Rows are points. Any point is a mix of the corners, with weights that add up to 1. It lies inside the corners' shape when no weight is negative. Say inside or outside, and name the corners with a negative weight.

Corners:
(1): [39 -4]
(2): [ -6 -48]
(3): [-1 50]
Points:
[ -4 -41] => inside
[ 14 -51] => outside (3)
[ 1 32] => inside
[ 0 44] => inside
[ 21 -18] => inside
[14 18] => inside

Corners:
(1): [-66  15   2  57]
(2): [-43 -28 -10 -46]
(3): [-6 19 56 16]
(4): [ 10  31 -16   8]
(5): [ 31 -33   8 -29]
Points:
[-24  18  -4  25] => inside
[10  4 -5 -7] => inside
[  2 -16   1 -39] => outside (1)
[-43  -4 -16   4] => outside (3)
[-37  40  28  56] => outside (2, 5)

Corners:
(1): [ 11  39 -13  -9  28 -34  56   0]
(2): [  2  13  21   9  -3  33 -14 -40]
(3): [  1 -53 -12  40  -2  34 -28 -32]
(4): [ 23  10   1  34 -20  51  -7  -3]
(5): [-38 -17  -2  44  23 102 -30 -35]
(6): [-21  14  28 -31  -8 -48   1  54]
(7): [-42 -49 -34   8 -27  49  -3 -38]
(8): [  2 -13 -25  -4  22  63 -24 -24]
(9): [-16  24 -31 -20 -34 -95 -36  26]
Points:
[-13  -2 -36 -35 -10 -60  -9  15] => outside (2, 4, 5)
[ -2   9  -6   2  -7  -8 -17   4] => outside (7)
[  2  -1 -19  -5   2   5   5   0] => outside (2, 5)
[ -4   2   8  20   0  23 -16 -15] => outside (7, 8)

Corners:
(1): [ 18   1 -23  20  19 -29  -6  15  27  36  26]
(2): [ 18 -73 -16 -33 -34  71   2 -27 -18  -8 -88]
(3): [-21  32  30  16 -45   8  41  -5  15  25   1]
(4): [-11 -67   0  13 -54  37   6 -49 -34 -58 -76]
(5): [ 14 -47 -46  -4 -46  29  -7 -37 -53  -7 -89]
(6): [ 35  24 -32   0  21 -30  32  43  15  13  13]
(7): [ 14 -60  41 -26 -19  -6   7  -4 -52 -15 -59]
(8): [ 24  30 -30 -38  44  -1   0  -2  23  30  55]
(9): [ 58  33   2   1  41 -50  31 -10  24  39  46]
(10): [-18  19  51  -1  -5  28 -33 -23  16  22 -36]
(11): [-30  19   4   9  24  27  26 -21   3  46  -1]
(12): [33 27 13 31 39 -1  3 26  4 45 48]
Points:
[18 10 -9  7 17  2  5  0 11 28 15] => outside (7)
[  1  -8  -2   5 -28   7  -2  -7 -15   1 -39] => outside (2, 9, 11)
[ 10 -20  -5  -9  -8  24   6 -18  -8  10 -34] => inside
[ 16 -30 -14  -4 -12  13  11 -20 -14   3 -26] => outside (6, 10)
[ 16  -6 -15 -11   8   3   1 -10   1  11 -13] => outside (3, 12)

Corners:
(1): [-15 -38  68 -15  45  -2 -51  -5  -3 -49 -45 -21   3  19]
(2): [-12  35 -13  33  22 -18 -24  35  46  51 -22  32 -14 -52]
(3): [ 75  15  16  -6 -20  12  -1   1  17  -8 -70 -54  47 -53]
(4): [-24  12  18 -36 -25 -26 -14  34 -45  28 -36  40 -37   9]
(5): [-47  39  17   6  35  45  67  51 -33 -27 -21  26  -6 -60]
(6): [ 32  14 -39  27 -16 -30  13  14   8  20   1  34  -8  22]
(7): [ 43   8  64 -50  35 -25  23 -36  33 -37 -17 -30  15  21]
(8): [  9 -73 -45 -27 -11  11 -62  18 -25  20 -11 -53  -1  11]
(9): [-12 -30  31 -39  11  22  42  36 -29   5  41  13 -27 -50]
(10): [  5  35 -35   2 -26 -42  -7 -33 -60  16 -35  47  -7  -7]
(11): [-13 -42 -30   9 -33  29  49   6  10  28   4  -7 -44 -17]
(12): [ 29  48 -17  18  17  55 -24 -27 -36 -25 -44  32  18   8]
(13): [ 20 -68 -41 -20  -5  15  -9 -14  40 -51  29 -58 -29   5]
(14): [ 50  17  25   8  41 -38  29   2  23 -15  42 -33 -60   9]
(15): [  0  37  79   0  37 -12  26 -18  16 -46  26 -43 -18  15]
Points:
[ 33  -6 -16  14   5  -5  -8 -23 -10 -31 -11 -36  -9  17] => outside (2, 4, 7, 9)
[  9  18  15   5  17  -8  21  -8  -1 -26  -1   6 -27  14] => outside (2, 3, 8, 9)
[ 15   2  17  -5  15 -12   1   6   0 -10  -8  -8 -19   1] => inside
[  3  -5  20  -8  11   4   0   5   2  -9 -16 -14 -12 -14] => outside (6)
[ 11  -4   1 -13  -2  -3  10  -4 -15  -7  -9  -3 -11  -5] => outside (2)

Corners:
(1): [-53  40   1 -45 -35 -40   5 -15 -24 -23  65 -44 -33  -2   6  24 -25 -61
  -1 -12]
(2): [  0 -42 -46 -12  50   6 -42  20 -62 -31 -50 -14  42 -32 -16 -23  26   0
 -29 -18]
(3): [ -6 -71 -10 -38  65  38 -66  33 -19 -38 -84 -34  -5 -17  -7   9  20  73
  19 -11]
(4): [ -4  38   2 -30 -29 -90  14 -32 -12 -15   4  -8 -30 -33  38 -30 -65 -59
  -1  -9]
(5): [ 23 -11  14  21  47 -44   9  -9  -2  10  39 -50  37   6  -4  -5 -12  32
  45  26]
(6): [ 45  37 -25  18  36 -26  35 -15   6  -7  17 -33 -20  12 -11  47  12  31
   9  27]
(7): [ 67 -26  59  30  15   0  41 -13 -12 -17 -10 -22  44 -18 -31  48  71  15
  16  35]
(8): [-28  54  13  40  36 -26 -33  -6   6  -6 -17   3  36  19   5   7  16  44
 -30  16]
(9): [-63  45 -27 -41 -40  -1   1 -22   6  -6  40  17 -12  -6  45  24 -37 -67
  -3  13]
(10): [ 46  10  20  26  15 -21  -7 -39 -18  11  39  28   0  25 -27  39 -35 -30
   9  18]
(11): [-58   7   7 -22   1 -17  38  37  20  12  -2  -9 -13 -25   4 -16 -33 -50
   8 -22]
(12): [ 55  15  32  24  35 -20 -12 -38  38 -14  -9 -48  23  22 -10  -7  32   5
  43  -3]
(13): [ 10 -43 -11  13  45  69 -84  22   9 -21 -31 -36  15 -60 -29 -11  -8  96
  -6   7]
(14): [-23  48  33  85   9 -30  23 -67  38  57 -18 -19   9  38 -28  58  48 -16
  40  44]
(15): [-52   0  -8  -9  -7 -60   2   3  19  -9  47  33 -64  -1  29 -31  19 -20
  37  -1]
(16): [  0   2 -13 -52  45 -18  -5  20  -4  10  44 -14 -16 -51  49  11   7 -52
 -26  -7]
(17): [ 45  20  38  58 -33  -2 -12   1  14  31  11 -42  14  48 -34  41  -5  -1
  48  64]
(18): [  8 -52 -13 -68   0  -1 -46  43  25  16 -42 -14  32 -39 -51  -3   2  36
 -27  14]
(19): [  7   7 -18 -81  45  39 -53  46 -37 -12 -28  -7  -3 -47 -20 -36  13  48
  19 -33]
(20): [-28 -16   7 -29 -39  -5  22  -6 -30  20  24  16 -32  -7  32 -22 -33 -51
 -48 -46]
(21): [-19  11  13 -38   3   3   2 -18 -21 -23  35 -42 -29  -5  13 -21 -54 -58
 -40  31]
Points:
[  4  -4  10 -11  14  -7  -5   6  -5   1   8 -17 -10 -16  -7   4  -4  11
   1   9] => outside (2, 9, 12)
[  5  -4  12  11  15 -19 -10 -11  -1  -7  -5 -21   2   3  -9   5  -4   6
   3  10] => outside (9, 16, 19)
[ -8  11  20 -12   3 -29   4 -21   1  -1  14  -4  -5  -2  11   9   6 -17
   7   9] => outside (2, 6, 11, 13, 17)
[-10  11   4 -17   6 -18  -6  -2  -3  -7  12 -24  -6  -8  -1   7  -6 -15
   5   0] => inside
[-36 -29 -14 -52 -13  -5 -31  20 -21 -11  12 -10 -24 -20  -1 -35 -55 -14
   3  -1] => outside (6, 7, 8, 12, 14, 16)
[  3   8   2  -3  18 -11 -10  -1   2  -5   1 -20   4  -7  -4  10  -1   4
  11  13] => outside (20)
[  4  15   5   4  14 -19  -5  -8   7  -4   6 -19   0   3  -2   8   5   2
  10  10] => inside

Corners:
(1): [-19  45 -12  -8 -46   0  48   9 -28 -13 -55  20  -7   0 -29 -21 -31  18
 -14  -8]
(2): [-60 -10 -31  88   8 -14  19 -29 -19  70  72  62   1  61   3 -11  34 -23
  22  66]
(3): [-12  17 -48 -17  20  17  34  -1  30  48  37 -14 -23 -41 -58  56  69 -40
  64  23]
(4): [  4 -26  25 -11  21   5  18 -51 -47 -45   8 -23 -34 -30  36  24  40  21
 -18  -6]
(5): [ -8 -12 -13  41 -21 -22 -33  27   4  43  57  42 -26  34  34 -52  10 -32
  -5  46]
(6): [-34   1  -2  44  31 -25  11 -15 -27 101  47   8  -4  49  28 -17   6 -58
  21  -3]
(7): [ 41 -24  -8 -25   8  18  24  -3 -33 -64  29 -32  -9 -44 -16  14 -44  38
 -41 -25]
(8): [-15  20  18 -66 -12  36  40  20  -1 -38 -41 -18  19   7  10  28 -27   6
  -7  11]
(9): [ 21   7 -24   7 -38  19  30  -3 -43 -22 -26 -13 -11  17  -7   1  18  63
   4 -26]
(10): [  5  -4 -11   3 -23   9  54  20 -18 -18  -2  11  32  -9  21  21   0   0
 -14 -32]
(11): [ 28  -6  -8 -48  -9 -42 -34 -42 -64  -7  49 -18  10 -48  42  71  -8  58
 -37 -14]
(12): [-30  58  42  41 -22  11  38   2   2 -55 -38 -25  -8 -37 -17  24 -61 -14
  21  11]
(13): [  0   3 -29  28 -25 -21  -9   5  -9  45  72 -15 -19  27  38  26  27 -18
 -54  30]
(14): [-36  17  14 -18 -56  11  61  13  46   1 -42 -14  17  -1 -19 -63 -16  16
  12  15]
(15): [  6 -66  30 -51 -17 -18 -19  -2 -25 -34  11 -23  15 -14 -16  27  38  29
 -34 -16]
(16): [-12  33  19  -9 -27  29  13  -8 -17 -62  14 -39  22 -33 -28  -6   0  10
   3 -45]
(17): [ 10  20 -81  10  38  12  57  14  10  31  12 -38  33 -21 -45  -8  58 -58
  28  58]
(18): [-23  21 -55  65  28 -51  -4 -38  46 100  60  39  12  86  21  -8  26 -59
  16  39]
(19): [-28  38 -58  55  17  64   6 -24  70  80 -12   0  33  -2 -58 -23  55 -81
  41  14]
(20): [-51  30 -17  36  26  35  48  20 -17 -55 -30 -15  15 -50 -20  -3  -1  44
  -7 -29]
(21): [-46 -15 -77  50 -10 -29 -27 -31   1  55  56  16 -33  42  35  -1  -2 -30
   9  23]
Points:
[-17  10 -25  24  -5  -5  13  -6   0  30  26   0   2   6  -7   3  13 -18
   8  12] => outside (4, 8)
[ -7   6 -25  14  -7  -7  15 -10  -6  24  26  -2  -7   0  -7   8  17 -13
   7  12] => outside (8, 20)
[-14   4  -9  12  -7  -2  17  -6 -12   8  12   2   5  11   7  -1   3  -4
  -5   6] => outside (3)
[-13  10  -9   0  10   8  27  -7  -1  -1   7 -23  11 -17  -4  11   4 -11
   1  -8] => outside (1, 2, 5, 9)
[-11   5  -6   6  -8   6  13 -12 -13  -9  15 -11  -1  -8   1   4  11   0
  -3  -3] => inside
[-30   9 -20  17  19  10   9  -8  21  25  17  -1  14  -7 -14   1   0 -26
  18  25] => outside (1, 4, 9, 10, 13, 16)
[-13  -2  -8   1 -14  -4  14  -2 -12   0   6   0   1   2  -5   3   7   1
  -7   4] => inside
[-26   9  -6  28  -7   9  20  -4   5   2   2   0   5  14   4  -9  -3  -6
   0   1] => outside (1, 3, 11, 17)
[-18   5  -9   7  -8   2  26  -4 -13  -7   7  -2   3  -4  -5   1   4   6
   5   3] => outside (13, 19)
